Every row gives one point. The window is the flat piece filled in between its corners: a triangle in 3 columns, a solid with four corners in 4, and so on. A path goes straight from each point to the next, and from the last back to the first. List the points from which the path goes on through the window.
(in the rows, 128 means zero)

Window:
[[181 110 102  96]
 [136 108 205 150]
 [109 177  77  76]
 [119 112 111 104]]
Path:
(1): [131 143 101 114]
(2): [124 134 104  64]
(3): [132  95 186  84]
(4): [143 102 171 164]
(5): [144 135 139 167]
(6): [128  97 202 120]
(7): [106 143 151  53]
(8): [140 141  87 144]
(9): [144 134 136 172]
(10): [144 113 146  65]
(11): [137  89 209 104]
(12): [151 101 165 160]
(13): [128 142  42 106]
(14): [136 150  70  35]
(15): [113 128 121  76]
(16): [111 144 107 142]
Through the window after points: 1, 5, 7, 9

Window, 6 rows:
[[116  73 133 119 158 135]
 [116 124 103 200 146 119]
 [168  79 120 113  82 147]
 [ 83 117  38 112 134 143]
 [200 163 186 150 176  95]
 [133 133 229 157 130  86]]
Path:
(1): [126 130 136  97 138 185]
(2): [ 91 145  90 116 151 203]
(3): [ 97 103  46 120 127 103]
(4): [ 98  80 114 127 153  64]
(5): [131  99 153 136 145 147]
(6): [130 141 148 151 157 174]
(7): [133 128  93 162 133  80]
(8): [142  89  77 122 122  68]
Through the window after points: 2, 4

Window, 8 rows:
[[174  82 134 121  82 180  43 148]
 [106 180 123  45 123 134 165 138]
 [108 116  75  90 204 130 166 106]
 [ 81 166 108 116 101 120  74 150]
 [128 157 147 142 106 106 132 166]
 [ 88 219 144  86 160  58  96 111]
 [ 69 154 188 108 100 113  79 135]
 [154  48  42  92 143  65 209 116]]
Path:
(1): [102 166 127 110 129 108 152  92]
(2): [108 157 122  99 116 136 128 110]
(3): [123 137 118  71 120 110 110 170]
(4): [105  99 145  63 176 104 124 174]
(5): [122 184 101 127 114 115  99  81]
(6): [ 94 170  87  96 115  93 182  63]
(7): [123 129 133  88 158  90  67 197]
(8): [118 133 129  75 141  99 128 159]
(9): [109 142 132 128 127 100 131  91]
(10): [104 155 117 122 139  98 105 100]
(11): [108 140 127  93 152 100  80 164]
(12): [ 81 154 103  64 170  93 129 164]
Through the window after points: 2, 4, 6

Window:
[[181 105 185 183 137 141  76 123  91]
 [131 130  57 138 106  93 140 153 140]
 [ 95 137 132  77 174  74 141 141 138]
 [ 90 159 172 146 158 126 123 147 103]
 [ 94  64 131 149  88 157 145 167 115]
 [180 125 130 187 157 204 144 153 162]
 [ 99 117 117  91 175  64  93 185  70]
 [146 145 135  90 171 107   7 151  97]
 [ 83 102  64 116 146 110 139 129 109]]
Path:
(1): [ 86 128 140 157 159 114 126 157 128]
(2): [127  91 134 174 143 128 125 155 130]
(3): [140 143 131 122 133 146 134 137  94]
(4): [161 141 131  91 132 141 123 147 103]
(5): [ 97  89 137 194 161 115  86 168 142]
(6): [114  70  99 193 162 122 130 146 153]
(7): [155 158 149 111 113 155 144 141  95]
(8): [134 172 152 102 140 139 128 142 103]
(9): [133  99 153 163 162 112  97 149 125]
(10): [107 134 123 155 155 127 101 143 144]
(11): [132 128 119 125 131 128 133 138 111]
(12): [148 160 185 125 133 153 105 129  71]
Through the window after points: 12

Window (11 x 11):
[[181 161 112 156 217 174 163  95 172 144  71]
 [141 100 113 156 166  67 111 155 136 118 132]
 [138 112 133 149 111  90 118 175 102 118  77]
 [143  89 123 104 146  74 177 114  75 146 131]
 [ 95 195 120 175 130 139 118 142 160 186 153]
 [148  98  68 115 127 123 107 117 131 120  93]
 [153  93 104  79 136 116 142 168 169 102 115]
 [165 214 136 139 156 124  73 141 172 183 133]
 [133 249 140 185 128 151 120  90 174 130 160]
 [139  93 161 141 150 130 104 145 109 125 151]
 [233 155 102 177 164 161 133 136 193 168 110]]
Path:
(1): [145 180  91 107 180 154 123 178 144 127 126]
(2): [182 114 124 160 152 126 144 110 176 145  99]
(3): [153 134 155 147 131 124 114 104 202 165 100]
(4): [160 152 114 144 167 126 140 147 119 131 130]
(5): [148 170  82 169 144 147 130 140 109 126 142]
(6): [140 158 162 125 138 113 112  88 209 149  97]
(7): [137 133 134 191 105 129 122  82 212 132  73]
(8): [171 190  96 106 193 131 137 178 104 151 146]
(9): [157 180 103 127 153 135 130 143 121 101 133]
(10): [144 139 139 183 125 103 117 119 209 207  98]
(11): [122 121 148 150 159 123 144 100 194 157 116]
(12): [174 164 111 141 161 148 127 137 135 120 117]
(13): [157 125  90 130 153 124 110 162 116 126 139]
(14): [151 118 126 148 160 102 126 138 161 148 106]
(15): [161  88 116 147 113 106 106 100 168 127  95]
(16): [173 161  99 141 179 149 131 168 129 148 133]
Through the window after points: 1, 5, 11, 15

Window, 12 rows:
[[131 153  81 138  92 163 156 137 122 120 126  58]
 [124 162 155 104 132 206 101 177  69  52 176  92]
 [203  78 132 141 109 128 102 116 129 151  79 188]
 [ 97  96 193 115 181 174 169 205 150 125 143  97]
 [123 148 151 142 239 170 153 136 181 136  79 124]
 [138  90 160 130 100 116  72 170  92 222 164 150]
 [119 117 144 190  74 136 101 181 142 164 153 149]
 [148 119 132 133 139 139 178  75 206 170 124 226]
 [168 142 196 107  84  89 114 165 132 183 147 148]
 [129 108 121 137 136 102  61  87 136  76 124 135]
 [105 169 119  62 161 151 160 121 171  89  74 176]
 [163 139  39 183 135  97 157 157 113 135 129 101]]
Path:
(1): [ 84 147 127 142 127 133 167 133  94 115  69 155]
(2): [202 122 113 130 155 149 126 134 224 150 179 129]
(3): [139  98 144 102 149 173  87 205 169 150 155  87]
(4): [117 161 154 176 152 112 168 120  85 126  87 154]
(5): [ 99 126 172 130 141 149 157 149  86 152 108 135]
(6): [172 128 106 129 119 155 111 179 208 134 165 139]
(7): [160 117 112 113 157 160 132 147 161 119 140 109]
(8): [101 138 132 150 136 140 139 141 110 135  98 156]
Through the window after points: none

Window (14 x 14):
[[144 149  84 100 156 104 177 110 121 102  83  84 170 137]
 [137 107 107  78 153 146  94 118  96 133 139  83 128 133]
 [125 147 139 137 110 110  76 138  78 156 162 131 148 120]
 [177 167 123 161 167 151  66 132 152 137 149  85  64  94]
 [101 147  80  95 169 116 127 139 118  62 122 179  87 170]
 [100 114 150 141 129 115 106 152 122 116 164 138 101  70]
 [148  68 106 137 137 131 116 249  96 138  61  46 118 120]
 [141  93 144 117  96 111 122 195 171 146 149 107  61 157]
 [117  83 127  74 136 197 126 183 120 187 155 233 146 147]
 [145 159 158  95 149 141 142 140 144  84 114 112  91 132]
 [188 137  84 116  45 100 115  93  72 113  88 126 164 105]
 [137 134 124 117  72 150 110 152 133  79 185 107 128 106]
 [182 129 122  83 154 129  83 157 192 141  87 131 118 151]
 [157 104 137 123 183  67 135 170 101 108 145 140 114 147]]
Path:
(1): [129 181 107  84 126  89 102 178 110 117 164 115 120  92]
(2): [141  99 133 143 135 140 128 123 127 114 123 118 126 131]
(3): [127  95 123 137  98 126 100 118 142 126  99 135 138 136]
(4): [152 144 113  92 151 117 117 187 116 118 170 120  97 117]
(5): [141 151 118  86 123 114 112 145 120 121 139 137 117 123]
(6): [130 121 136 158 135 148 107 111 118 105 147 128 123 142]
(7): [148 113 127 141 120 134 118 144 137 107 125 119 111 151]
(8): [139 124 112  92 139 113 124 158 115 119 128 122 118 103]
(9): [152 130 120  61 131 114 134 154 105 120 147 130 101  79]
(10): [143 139 128 147 155 112 111 122 131 111 132 128 129 161]
(11): [116  80 146 159 148 151 117 133 106 120  89 107 118 146]
(12): [177 170  97  66 135 115 105 167 153 124 145 123 106 129]
Through the window after points: 1

Window, 14 rows:
[[116 100 110  94  86  81 131 132  89  97 168 152 170 115]
 [ 87 117 139  97  92 125 133 106 126 145 102  61 100 105]
 [100  87  99 125 141 126 153 172 116 160  74 121 137 126]
 [111 125 111 176 130 155 153 128 117 126 142  99 113  93]
 [136 115  97 111 145  63 114  83  89  90 141 103 147 116]
 [133 116 140 101 146  52 186  69 101 147 156 178 157  81]
 [158 111 215  99 133 104 113 129 154 102 141 101 151 181]
 [ 79 131 107 119 125 121  89 162 151 166 124  97 130 111]
 [135 169 115 106  91  91 158 159 147 132 115  91 120 124]
 [111 172 139 249 152 144 172  97  52 158  69 242 207 150]
 [111 129 125 149 142 165 172  60 196 109  70 108 159 135]
 [155 150 106 136  97 178 101 124 118 153 115 128  69  93]
 [174 155 112 103  95 144 136 111 109 162 160  82 147 119]
 [ 88 103 134 106 122 114 106 168 140 145 144 107  98 225]]
Path:
(1): [129  99 111 164 112 122 117 101 146 134 141  84 127 119]
(2): [113 139 118 116 136 114 147 122  92 117 124 120 129 108]
(3): [113 204  90 109 191 160 134 119  71 143 116 137 132 151]
(4): [125 100 148 183  70 116 140 119 142 147  99 142 142 104]
(5): [137 138 123 158 103  97 150 101 150 149 121  98 115 129]
(6): [ 72 103 144  45 144 181 108 177  90 121 123 146 163 117]
(7): [121 140 134  97 158 155 132 141 126  93 111 133 167 163]
(8): [107 105 112 148 107  70 121 111 110 157 142 108 105 147]
(9): [115 107 131 139 125  77 143 119 117 147 134 140 144 123]
(10): [135 171 108  61 147 140 139  89 107 103 133 108 132 124]
(11): [119 127 116 102 148 102 136 111  95 107 146 126 132 104]
(12): [159 114 131 154  79  91 114 104 158 171 100  91 156 160]
(13): [134 114 118 155 111 114 141 116 125 157 106 130 141 143]
(14): [ 96 158 124  73 168 122 127 156 110  85 167 107 144 104]
(15): [112 125 122  97 140 127 147 132  97 121 116 125 131 114]
(16): [115 133 126 202  80  88  78 146 132 196 152 111 129 152]
Through the window after points: 1, 3, 7, 9, 11

Window, 14 rows:
[[178 116 122 206  75 157 103  72 156 152 111 187 142  61]
 [150 169  62 134 138  97  96 117 197 126 121 123  15  96]
 [ 85 120 150 163  70 113  66 122 109 112 113 135 129  99]
 [110 145 111 148  70 147 147  86 100 190 132  63  67 156]
 [181  26 166 190 154 100 161 176 152 123  85 170 114 188]
 [121 203 141 190  95 127  96 115 132 108 156 131 115 112]
 [134  98 143  88 150 134 119 192 129  87 165 190  94 121]
 [215  73 119  97 135  62 164 148 212 172 181 151  81 193]
 [ 93 162 124  91  99 191  78 191 144 110 129 117 111 177]
 [132 119 168 100 158  92 147 125 201 162 197  98 105  44]
 [ 45 124 141 148 109 123 144 145 129 151 146 173 165  95]
 [211 153 170 168 121  89 115 170 119 125  54 173 137 114]
 [ 84 151 209 107 130  97 182  79 165 125 113 204 133 191]
 [118  68  54 143 181 111 105  77 151 111 142 155 128 115]]
Path:
(1): [147 122 161 169 116 120  90 104 126 151 131 181 117 117]
(2): [ 98 134  81 138  56 134 147 147 170  82 107  86 128  91]
(3): [134 142 100 127 117 110 138 108 151 102 124 132 121  99]
(4): [118 138 163 164 108 143  57 125 148 190 178 167  84 143]
(5): [ 95 113 154 161 113 110  39 154 123 180 113 186  85 121]
(6): [128 124 130 153 123 130 146 111 145  93 118 139 130 119]
(7): [144 117 117 128  82 128 186 139 144  70  67  79  98 136]
(8): [138 130 127 145 110 117 120 113 136 181 150 130  87 145]
(9): [131 106 139 140 143 107  82 131 122 166 153 168 101 105]
(10): [140 153 112 180  59 143 156  93 197  88  77 139 121 115]
(11): [134 110 149 120  81 124 178 140 163  84 118 173 124 130]
(12): [141 143 123 150 140 128 110 111 150 166 144 136  97 128]
(13): [ 80 101 204 135 212 109  67 130 160 146 199 207  95 126]
(14): [180 118  69 133  75 121 163 120 149 117 104 124 118 133]
(15): [126 122 115 139  88 102 153 134 144  95 117 137 153 111]
(16): [116 129 195 143 173 128  52 136 162 161 171 175  72 100]
Through the window after points: 1, 7, 9, 13

Window:
[[101 193 171 102 138 145 156 114 135 125  59 174 159 130]
 [108 148 176 124 162 119 179 132 154 153 120 100  84  86]
 [107 158 168  80 103 127 152  27 131 182 127 104 158 170]
 [114 113 149  85 130  64  90  29  70 168  72 100 128 120]
 [155 121 180  41 183   7  86 179 158 110 148 116 134 159]
 [151  63 122 144  50 115  40 153  77 114 129  17 118 148]
 [111 184 170 178 144  91 104  58  82  95 125 121 174  77]
 [ 99 152  84  99 114 143 115  73 123  78  95  75 116  76]
 [112 171 171  92 147 131 139 107 114 157 148 162 110 106]
 [ 96 125  79 138 131  86 139 186 142 134 101 156 116 138]
 [106 124 102  74 157 157 159 165 172 131 133 109 192  82]
 [ 76 125 123 122 166 151 183 138 117 105 102 157 127 140]
 [ 99  93  83 135  97 105 149  89 134  59  57 196 130  75]
 [ 97 165 164 156 168 166 102 100 160 121 113 149 150 120]]
Path:
(1): [164 152 128 113 167 104 145 127 128 100 101 118 131 126]
(2): [167 112  94 124 165 124 144 108 117 132 100 135 117 146]
(3): [ 71 136 158 115 114 128 126 140 114 117 125 116 130 117]
(4): [ 68 168 161 106 137 116 132 122 132 117  88 134 136 113]
(5): [144 161 144 123 141 154 141  99 134 130  91 159 155 130]
(6): [147 159 131  96 171 111 135 110 118 130  91 137 138 134]
(7): [ 69 139 174 100 105 114 124 130 149 114 111 126 151 108]
(8): [ 83 127 158 101 141  86 111 125 126 127 122 136 141 128]
Through the window after points: 2, 4, 6, 8

Window (14 x 14):
[[154 108 148 103 143 159 139 122 204 113 125  87 176 127]
 [191 137 140 120 110 113 174 121 139 150 101 143 170  79]
 [ 84  92 174 153 176  59 184 106 130 136 108 146  44 178]
 [187  58 168 147  59 154 106 155 173 206 170 125 173  99]
 [140 156 157 226 220  88 148 140 127  77 108 124  93 188]
 [133 179 152 120  69 129  97 148 168  98  69 124 156 120]
 [128 164 110 134 158 177 118  93  93 110  92 151  85 139]
 [108 101 147 142 108 145 155 185 202 249 149 133 185  65]
 [102 124 163 153 143 173 180 135  71  29  85 170 102 133]
 [116 127  85 132 139 124 150 153  53  58  95 101 115 158]
 [168 138 127  97  82 128 152 186 226 191 190 179 146 107]
 [126 131 146 155  88 118 153 130 179 173 209 110 116  46]
 [161 178 190 119 151 151 161 163 109 105  88  82  97 166]
 [113 130 173  93 152 133 106 132  61  97 139 150 172 115]]
Path:
(1): [160 103 154 129 138 126 131 162 157 135 125 134 125 119]
(2): [144 142 155 122 174 128 130 158 143 115 104 146 124  91]
(3): [109 118 128 163  63 132 168  90  50 124 137 123 112 206]
(4): [144 160 133 146  98 142 191 126 109 152 148 137 154 148]
(5): [146 111 154 118 134 125 138 154 169 116 113 155 121  91]
(6): [161 124 139 129 152 124 133 141 136 132 111 122 113 103]
(7): [ 77 165 164 167  99 172 161 115 172 104 126 139 190 192]
(8): [129 158 152 126 111 140 170 101 130 126 103 126 158 145]
Through the window after points: 4, 6

Window (14 x 14):
[[ 92 128 113 130 144 154 134 158 105  32 115 102 141 110]
 [151 138 121  94 122 119 137 143 164  62 145 110 103 134]
 [131 107 141  80 153 113 113 143 122  78  58 159 123 101]
 [ 92 160 119 118 181 111 141 102  65  87 110 137  53 158]
 [125 129  98 110 125 137 100 144  85 105 125 142 141 194]
 [171 113 127 159 169 150 118 161 112 104 111 118 101 121]
 [123  96 180 159 125 113 161 132 144  60 119 126 151 159]
 [127 129 163 124 121 160  93  85 114 101 135 127 126 103]
 [102 135 141 130 185 126  90 138 183  83 103 112 147 141]
 [127  49  60 128 105  95 138  70 108 218 121  65 157  50]
 [136 204  72 147 183  83 130 106  68  59 109 200 112 108]
 [142 101 146 102  93  76 114 125  87 224 121  18 187  70]
 [145  32 121  81 156  70 101 111  89 193 174  61 189  52]
 [ 93  96 148 153  96 100  84 170 137  97 140 115 107 122]]
Path:
(1): [132 114  94  90 131  90 101  63 105  89 108  30 149 113]
(2): [110 102 141 136 133 119 135 162 120 133 134 150 135 104]
(3): [ 53 138 140 109 163 217 164 163 127 115  97 126 172  64]
(4): [195  86 119 127  97  34  78 112 117 105 148  87 121 152]
(5): [126 114 113 137 140 105 106 116  93  86 115 108 146 125]
(6): [122 109 154 121 145 146 140 163 147 168 133 150 104 105]
(7): [ 83 135 116 147 143 139 105 152 155 123 141 141 130 126]
(8): [197  89 190  81 122  93 105  77  84  42  89  63 123 106]
(9): [189  66  75 125 105  93  93  97 130  72  72  78 145 102]
(10): [ 96 120 142 128 165 130 141 145  99 178 166 120 125 101]
(11): [159 147 159 110 165 124 182 154 138 152 104 190 144  74]
(12): [ 98  77 105 104 112 119  43  96  90  54 100  72 116 148]
Through the window after points: 7, 9, 11
